Each row of a before or after table is a point. The points were changed in one or more steps. Then noise was added and the rows were shuffled. The steps act on columns, c1 being the first. Write out the steps. A step turns or swaps two columns, mirrors them in a line or flattens them onto one, adds a multiple of one to another, or multiplies or shifts one. Angles are multiples of 10 degrees, from the lower column toward the higher: turns from -170 to 170, lines from 10 to 170 but not 90. Use the fewest steps. Two steps may share a column if one is a turn and the other turns, adds or multiplies; they go together, in the order done. Otherwise the lowest column goes first.
In the rows, zero is written as 128.

Before (11 x 3):
[[148 106  89]
 [141 171 108]
 [ 95  99 157]
 [144 147 161]
 [116 147 123]
 [150 123 113]
 [160 118  81]
 [131 176 121]
 [164 130 103]
 [167 103 101]
 [ 96 105 108]]
After, 11 rows:
[[145 103  81]
 [130 249 121]
 [159  67 101]
 [136  73  88]
 [136 236 108]
 [ 90  70 109]
 [158 133 103]
 [154 174 161]
 [103  56 158]
 [116 176 124]
 [145 116 114]]
Steps: add 0.3 times c3 to c1; multiply c2 by 2.5

Before (10 x 6):
[[105 181 118 135 125 119]
 [113 149 118 105 125 114]
 [109 131 118 135 133 175]
 [150 127 136 124 136 132]
 [ 90 141  96 131 134 129]
 [147 127 124 122 121 122]
 [122 130 125 111 120  99]
 [136 150 110 100 125 106]
 [109 120 119 120 146 132]
 [111 114 128 114 123 111]]
After:
[[148 142 146 132 153 120]
 [149   8  71 126 114 139]
 [147 116 130  98 170  88]
 [144 159 145 150 115 135]
 [134 122 129 158 102 146]
 [105 127 132 136 117 129]
 [143  79 113 152 124 127]
 [106 133 123 129 142 124]
 [167  84 140 127 134 130]
 [122  72 115 162 119 133]]
Steps: multiply c1 by -1; multiply c2 by 2.5; turn c2 and c3 by -150 degrees; turn c4 and c6 by 150 degrees; add -1 times c6 to c5

Before:
[[118 190 161  80 134 128 142 156 152 187  72]
 [101 143 116 106 155 124 146 128 167 111 116]
 [146 108 113 108 137 142 191 150 160 190  68]
 [160 179 103 131 129 160 151 113  93 160  42]
 [ 41 132 115 146 104 104 112 183 147 167 120]
 [151  74 179 161 110 113  75 133 152 138 175]
 [144  99 177 172  48  98 139 174 167  97 218]
 [144 181  70  95 153 120 144 148 136 203 112]
 [140  52 168 119  53  54  92 170 125  83 187]
 [142  96 165 150  63  60 132  80 146 138 160]
 [155 102 188 150 136  90 165 103  56 141 161]
 [139 106 162 181 111  36 112 178 165 111 145]]
After (12 x 11):
[[138 106 172 180 108  35 139  83 171 112 144]
 [157 103 180 149 164  88 134 204 116 141 162]
 [144  99 200 171 111  99 206  83 168  96 218]
 [143 182  18  92 152 121 109 117 146 202 114]
 [158 179  83 131 150 159 135 167 119 161  42]
 [101 145 128 108 155 125 107  91 122 110 115]
 [118 191 120  80 145 128 127  99 151 187  71]
 [140  53 199 119  69  53 186 123 171  83 188]
 [146 108  69 108 190 141 141  95 144 188  68]
 [ 43 131  89 147 105 105 146 101 180 167 121]
 [151  76 172 161  68 112 128 105 129 140 175]
 [142  97 157 149 108  60 190 119  77 138 159]]
Steps: add -0.7 times c10 to c3; turn c5 and c7 by -70 degrees; turn c8 and c9 by 100 degrees

Before, 13 rows:
[[150 116 132 132 142 158 143 150 112  91 115 131 126  86]
 [150 135  80 120 111 152 118 173 114 147 123 138 124 132]
 [137 137 125 113 111 166 150 159 128 142 141 130 111 141]
 [138 136 148 141 118 160 132 168 145  94 118 139 130 127]
 [131 127 142 116 112 131 144 120 146 145 114 143 159 121]
 [136 136 139 118 122 146 132 176 133 131 121 117 110  97]
 [122 127 154 116 121 109 145 135 128 158 119 139 114 137]
 [148 135 127 119 186  97 136 149 144 150 116 116 122  97]
 [148 120 138 134 140 117 139 175 137 103 122 138 187 116]
 [139 128 140 115 124 158  98 152 129 149 146 126 116 134]
 [155 118 148 122 166 136 124 171 139 151 108 116 120 115]
 [ 98 135 151 127 134 163 139 164 119 129 117 141 113 133]
 [147 141 137 152 128 138 139 157 136 160 134 101 126 128]]
After (13 x 14):
[[133 122 137 128  85  95 110 181 171 150 150 127 123 101]
 [134 132 123 104 119 160 123 228 111  94 142 148 129 128]
 [149 133 137 107 133 164 119 218 138 128 104 152 114 137]
 [138 142 147 111 131 109 115 144 122 158 126 149 114 142]
 [125  97 121 166 148 152 137 240 120 147 150 147 124 127]
 [137 148 139 118 100 136 128 235 156 151 161 127 120 114]
 [115 121 111 107 122 137 119 201 123 161 145 111 125 132]
 [132 141 123 128 135 157  99 183 149  91 152 141 126  93]
 [127 140 123 121 114 117 113 245 134 102 149 148 187 121]
 [140 136 143 121 120 131 111 108 106 144 136 153 160 126]
 [132 125 143 119 126 146 114 247 120 131 138 127 110 100]
 [113 119 143 131 137 166 113 206 113 142 132 140 110 149]
 [107 134 143 122 129 158 157 187 124 149 132 135 116 123]]
Steps: turn c1 and c11 by 110 degrees; turn c2 and c3 by -150 degrees; turn c3 and c4 by 110 degrees; turn c5 and c9 by 120 degrees; mirror c7 and c14 in the line at 80 degrees; multiply c8 by 2.5; shift c12 by 10

Before (8 x 20):
[[130 146  92 114 161 137 122 106 151 149 145 128 149 143 117 123 122 173
  124 157]
 [109 164 154 104 103  96 140 144 111 129 137 120 134 126  82 142 146 133
  133 145]
 [114 125 113 130 130 116 158 142 125 104 137 108 132  97 139 149 109 172
  105 125]
 [176  86 151 126 113 144 126 142 134 138 107  78 105 127 154  92 148  90
  115 112]
 [151 161 109 142 128 163  80 117  95 145  99  78 135 111 138 126 134 135
  111  84]
 [132 152 133 154 156 143 110 116 127 161 108  96 137 131 144 137 117 110
  170 145]
 [120 133 150  67 105  98 156 109 141 154  98 132 122  95 127 117 125 124
   97 137]
 [126 121 142 104 145 123 137 139  91 143 102 117 113 134 111 140 111 101
  132 148]]
After (8 x 20):
[[108 156 126  67 104  96 155 125 145 174 102 125 133 111 147 117 106 123
   95 132]
 [186 161 121 143 130 176  80 130 104 155  94 176 113 143 108 127 118 135
  113 156]
 [139 142 111 152 156 138 111 115 133 181 107 158 113 151 129 137 114 110
  170 104]
 [ 94 151 119 133 129 119 158 106 122  89 135 145 122 106 110 149 144 172
  105 137]
 [ 82 151 169 103 103  91 139 147 108 129 133 135 119 153 162 140 146 133
  135 122]
 [248 102  98 122 116 147 127 146 137 145 109 182 144  96 144  94 143  89
  116 139]
 [125 120 141 103 143 117 137 109  95 150  96 141 141 126 145 137 139 100
  131 112]
 [133 129 146 115 161 127 123 122 147 161 148 126 106 152  99 123 105 171
  124  98]]
Steps: multiply c1 by 2.5; turn c2 and c14 by 50 degrees; turn c3 and c15 by 100 degrees; mirror c6 and c20 in the line at 170 degrees; swap c8 and c17; turn c9 and c11 by 10 degrees; multiply c10 by 1.6; turn c12 and c13 by 170 degrees

Before:
[[188  81 103  90 141  98 131  83 168 143 166  88 120 182 119 124 117 115
  144  85 105 172  98 135 198  75 124 149 167 173 159 136]
 [ 85 112 149 149 155 123 154 173 187 190 163 126 107  95 146 169 147 115
  156 118 129 127 112 186 144 179 139 141 153  70 158 171]
 [187 136 123 145 176 106 151 170 132 155 140  49  93 177 103 177 115 172
  153  96 185  91  88 106 183 124 145 116  81  96 193 162]
 [137  89 110 117 104 117 118 140 160 125  68 105 122 177  81  87 111 171
   84 127 175  97 175 107 153 176  88 131 164 168 102  88]
 [115 139 100  91 103 170  72 119 142  94 118  50 180 156 162  91 146 150
  169 135 103 101 178 157 167 155 123  91 170 142 165 133]
 [ 86 184  93 154 182 143  94 125 132 104  80 111 174 134 148 171 167 149
  134 109 153  71  88 112 206 139 159 181  77  86 105 106]
 [109 176  99 151 149 169 118  89 168  89 168 114  89 198 135 144 119 159
   85 171 170 175 174 130 148 106  70 104 106 110 129 114]
 [171 120 141  63 105 168 153 138 165 170  95 141 109 186 160 158 162  91
   74 128 165 132 108 189 149 181 132 110  64 126 170 136]
 [ 90 130 108  99 150 121 124 107 128 180 167 104  83 149  96  98  98  83
   84 126 112  83 116 156 137  97  84 110  71  90 169 148]
 [ 93  91 126  86  89 174 158  86 156 127  78 113  99 112  86 126  77 181
   82 102 100 146 163 161 140 128 168 121 167 133 140  99]
 [148 181 141 125 135  81 172 118 104 151 123 108  80 104 119 124 156 161
  169  91 105  76 144 155 140  98  61 129 120 159  92  84]
 [162  79 133  97 166 121 170  94 111 178 154  74 104 114 167 119 109  83
   96 111 195  94 167 123 184 120 119 137 171  95 122 112]
 [101 182  63 159  91  78 118 152  88 105 160  96 149 123 118 159 129  87
   91 106 175 118 134 116 200 169 114 144 147 160 151 162]
 [180  88 135 130 130 143  82 152 144 158 172  80 141 141 185  77  88  99
   76 112 121  73 113 157 232 120 119 104 124 156 132 104]]
After (14 x 32):
[[188 155 101  92 116  99 131  82 137 144 166 166 119 183 119  33 119 114
  144  86 110 173  99 135 199  75 125 150 167 174 160 141]
 [117 154  99  90 106 171  71 120 146  96 118 198 181 156 161 198 145 149
  169 134  96 101 178 156 165 155 124  91 171 142 165 162]
 [ 85 102 148 148 115 124 155 172 141 190 164 151 107  96 146  42 148 115
  156 118 133 127 113 186 144 180 141 141 151  68 160  93]
 [ 91 146 126  88  92 174 157  84 160 127  75 125  99 111  87  50  77 181
   82 102  83 144 162 161 141 127 169 123 165 132 141 161]
 [188  81 126 146 155 107 151 169 106 155 138 213  92 178 102  84 116 172
  154  96 171  91  88 107 183 123 147 116  81  95 193 136]
 [163 160 132  98 159 121 170  94 103 179 156 166 103 114 165  34 110  81
   97 111 209  95 167 124 184 118 119 136 171  96 124 170]
 [ 91 154 107  98 140 122 124 106 117 178 167 159  84 148  98 168  98  82
   83 125 127  84 115 157 137  96  84 111  70  89 169 123]
 [100  75  63 158 126  77 118 153 131 104 161 173 151 124 118 207 127  88
   91 104 187 118 134 115 199 169 114 145 146 160 150 114]
 [148 106 141 127 145  81 171 118 114 151 123 122  79 104 121 248 156 160
  170  92  96  75 145 155 139  98  62 131 122 160  93 177]
 [180 191 133 129 121 142  83 152 133 158 172 157 141 142 185 106  89  99
   75 113 128  73 112 157 230 120 119 104 126 157 132 173]
 [134 183 110 116  97 117 117 139 154 125  69 127 124 175  81  93 112 171
   85 127 162  97 174 107 153 175  89 130 165 168 103 173]
 [108  89  99 154 120 170 116  87 135  90 168 132  90 197 134 211 120 158
   86 172 161 175 175 128 147 105  70 104 106 111 129 147]
 [169 106 141  62  95 167 153 139 154 171  94 120 111 187 159  72 163  90
   75 128 177 131 108 189 149 181 133 109  62 126 170 115]
 [ 85  62  93 155 160 143  94 126 103 106  79 133 175 132 148 195 168 150
  134 108 146  70  88 113 205 139 160 180  77  86 105 156]]
Steps: turn c2 and c16 by 120 degrees; multiply c16 by 2.5; flatten c5 and c9 onto the line at 140 degrees; turn c12 and c32 by -150 degrees; add -0.3 times c18 to c21

Before (14 x 64):
[[145 101  83 107 137 112 130 172 154 106 135 149  94 131 107 131 135 163
  145 116 136 140 113 137  92 142 105 141  81 112  96  99 165 140 147 123
  126 122 123 111 134 126 121 130 136 135 108 112 115 144  78  91 134 125
  103  96 128 159 138 146 121 127  81 108]
 [139 195 105 116 147 138 107 128 112 103 133 157 114 127 139  98 128 124
  141 164 142 133 155 135 135 137 164 132 128 110 118 124 191 119 117 107
  116 154 136 134 120 122 119  91 145 149 110 101 139 108 106 114 127 104
  128 124 123 132 120 147 131 146 137  88]
 [ 93 147 138 111 148 124 118 114 125 149 128 107 106 118 105 132 156 115
   93 132 159 139 124  70 101 125 124 140 148 111 126 159 125 128 125 120
  123 126 140 134 129 128 119 123 114 110 149 142  96  23 138 150 110 135
  172 142 118 105 160 141 110 125 135 136]
 [138 117 130 112 158 118 156 142 106 102 142 108 136 136 118 115 151 181
   96 126 132 132 123 144 138 139 101 127 144 130 122 150 139  78 138 115
  120 112 126 112 121 127  81 122 149 135 114 101 132  48 137 151 131 140
  124 112 142 119 141 135  99 137 143  93]
 [144 142 138 109 140 141 110 197 156  99 126 144  95 138  95 105 160 107
  135 160 152 129 127 146 128 141 132 114  91 104  98 149 143 139 125 121
  151 130 138  99 112 115 108 124 145  96 118 119 138 101 125 103 161 118
  108  91 133 106 164 147 110 139 152 134]
 [ 65 160 132 107 170 143 146 123 130 122 128 151 110 132 124 104 162 115
   98 127 135 148  90 133 131 143 106 122 119 119 134 143 129 129 120 120
  109 114 141 120 128 166 123 121  66 146 110 162 136 118 139  84 102 108
  172 103 149 107 140 145 118 158 132 127]
 [121 110 118 148 163 144 169 112 109 141 170 120 111  96 125  95 170 144
  126 121 149 152 135 144 126 112 158 140 149 152 128 161 135 139 143 146
  115 157 139 124 152 176  67 130 105 132 108 120 113 142 133 158 113 101
  107  99 155 150 134 101 101 127 142 128]
 [102 109 133 150 154 105 112 143 113 110 124  70 133 123 104 145 151 129
  138 138 142 125  72 141 127 150 110  74 126 124 238 159 120 127 141 110
  122 120 149 180 130 138  88 128 148 139 149 132 123 146 135 146 107 103
  101 133 124 105 131 144 120 134 153 155]
 [108 108 129 111 140 143 127 144 143 103 124 113 118 138 104 115 137 109
  132 150 130  64 137 128 131 109 136 133 134 177 152 157 134 130 140 107
  112 139 140 112 127 131 125 107 148 149 117 114 131 130 123 161 116 138
  100 142 175 120 122 113 103 135 148  99]
 [116 107 138 116 169  58 152 140 114  98 155 137 123 134 124 131 110 112
  117 158 131 144 152  80 138 108 116 137 145 132  96 163 136  61 108 110
  116 124  85 109 113 119 116 104 122 124 121 113 117 121 141 139 101 121
  114 142 144 133 140  96 150 128 144  93]
 [133 196 129 135 145 138 117 109 109 105 134 122 129 127 114 150 119 106
   99 122 142 107 127 125  45 110 106 142 101 135 120  43 129 118  90 147
  139 114 139 116 128 117 117 124 143 131 135 104 139 133 126 150 140 133
  139 131 148 117 124 151 100 125  97 122]
 [148 113 118 112 140 149 141 109 111 190 178 147 117  94 128 127 124 119
  136 134 134 135 141 123 139 169 108 139 147 109  99 135 128 128 145 121
  158 133 142 162 118 116 128 125  70 132 131 103  77 128  81 133 107 124
  120 132 118 116 124 110 114 128 155 137]
 [112  98 119 109 149 145 198 142 108 110 120 158 136 102 164 121 171 120
  144 143 133 146 116 136 103 109 111 126 120 185 112 161 176 130 140 151
  124 119 145 120 112 161 128 120 117 115 137 101 128 113 127  61 121 157
  143 136 168 146 121 141 104 150 151  99]
 [118 142 138 127 136 123 121 113 107 120 144 133 125  84 136 104 127 135
  125 120 181 146  89 127 125 118 111 142 105 165 140 118 119 141 106 147
  112 142 152 105 128 122 124 119 144 121 117 120  99 129 118  81 197 126
  104 141 145 126 122 144 147 140 157  84]]
After (14 x 64):
[[106 108 106 111 140 142 127 143 143 101 124 114 118 137 105 114 139 108
  131 154 129  64 138 128 132 131 134 136 135 178 108 162 133 128 139 108
  133 138 140 112 125 131 126 106 148 149 116 113 132 143 114 161 117 136
  100 141 173 119 122 114 101 128 149 155]
 [134 197 110 133 145 139 118 107 107 104 134 123 130 128 115 150 120 106
   99 121 142 107 127 124  47 132 107 143 103 135 132  46 130 118  92 147
  145 114 138 118 129 117 118 124 145 132 135 105 139 127 138 151 139 132
  139 131 148 116 122 152 100 128  98 135]
 [136 120 135 110 157 118 156 144 106 104 142 109 139 136 119 113 153 180
   95 126 128 132 124 147 138 117 101 127 145 130 137 151 138  83 138 117
  127 109 124 112 121 127  79 119 149 134 114 103 132 214 126 150 131 139
  124 113 141 119 142 135  99 127 143 119]
 [111 101 120 109 149 148 199 142 106 111 119 158 137 101 164 118 172 121
  144 142 133 146 117 135 101 161 112 126 118 184 140 159 176 130 139 152
  122 121 145 119 112 159 129 122 117 116 136 101 126 157 140  61 121 158
  142 135 168 147 120 143 103 127 150 144]
 [118 143 110 129 138 124 119 113 106 119 144 132 124  87 136 103 124 137
  127 119 179 146  89 128 125 102 109 141 104 165 110 124 117 141 105 147
  148 142 152 105 127 121 125 118 145 122 117 119 100 148 128  79 198 125
  105 141 147 126 125 145 147 127 157 166]
 [ 91 147 116 111 147 122 119 114 125 150 128 109 105 115 105 132 157 114
   94 132 159 139 123  71 101 100 125 140 146 111 136 160 126 139 124 122
  123 127 140 135 129 128 119 126 114 111 149 141  92 218 121 151 108 135
  174 143 117 104 159 140 111 132 135  70]
 [144 104 186 105 138 112 131 173 153 107 134 148  94 130 109 130 136 164
  147 115 137 138 112 136  93 250 105 142  81 111 122 101 164 142 146 122
  139 121 122 110 132 125 123 130 134 134 107 113 113 123 187  93 134 125
  101  96 130 158 139 145 121 128  81 153]
 [146 110 175 114 139 150 142 107 112 190 178 147 117  94 129 128 123 121
  137 134 136 133 141 122 142 140 107 138 149 110 121 123 128 130 143 121
   99 133 143 159 118 116 126 125  73 132 128 103  78 122 181 133 108 124
  119 130 118 114 125 109 112 129 154 121]
 [117 107 101 114 172  57 153 141 113  97 153 138 123 132 123 130 113 113
  115 159 133 144 150  82 141 106 115 135 145 133 161 166 139  64 106 112
  126 125  83 109 112 121 116 104 123 124 122 114 116 151 139 138 102 122
  117 143 142 132 142  96 152 127 145 155]
 [145 141 131 109 139 141 110 197 156  99 126 142  94 138  94 104 158 109
  135 160 150 132 128 145 126  95 132 113  90 104 149 140 143 148 127 121
   99 129 137 100 111 114 108 125 145  96 118 120 138 147 148 105 160 120
  107  91 133 106 165 146 110 128 152 111]
 [103 108 142 151 153 106 116 140 113 112 127  71 132 124 107 147 151 126
  138 138 142 127  74 141 128 106 111  76 126 125  47 158 120 128 140 109
  123 117 152 182 131 138  88 128 150 141 150 131 123  99  51 146 105 103
  100 135 122 103 130 144 121 127 151 113]
 [122 109 122 148 163 143 170 112 111 140 170 119 111  93 125  94 170 144
  126 119 148 152 136 146 124 164 155 140 150 151 134 162 133 141 142 149
  128 158 138 124 153 178  66 130 105 132 108 118 115 117 127 159 111 102
  108 101 158 150 132  98 103 127 140 135]
 [ 65 161 139 106 170 140 145 122 131 123 128 150 108 132 125 105 164 112
   98 129 133 150  91 132 130 112 106 122 118 119 130 148 128 130 119 121
  141 114 140 122 129 166 120 121  64 146 110 165 138 138 116  83 103 109
  171 103 149 105 138 144 118 130 132 125]
 [139 193 159 117 144 139 108 128 111 102 131 158 113 127 138  98 127 124
  140 165 142 133 154 134 136 189 163 132 129 110 120 127 192 118 115 107
  141 155 135 135 119 123 121  89 147 148 110 103 140 167 151 113 128 104
  129 124 125 130 122 147 133 126 137 154]]
Steps: multiply c3 by 3; turn c3 and c26 by -110 degrees; turn c31 and c51 by -140 degrees; mirror c32 and c37 in the line at 170 degrees; add 0.3 times c59 to c34; turn c50 and c64 by 150 degrees; multiply c62 by 0
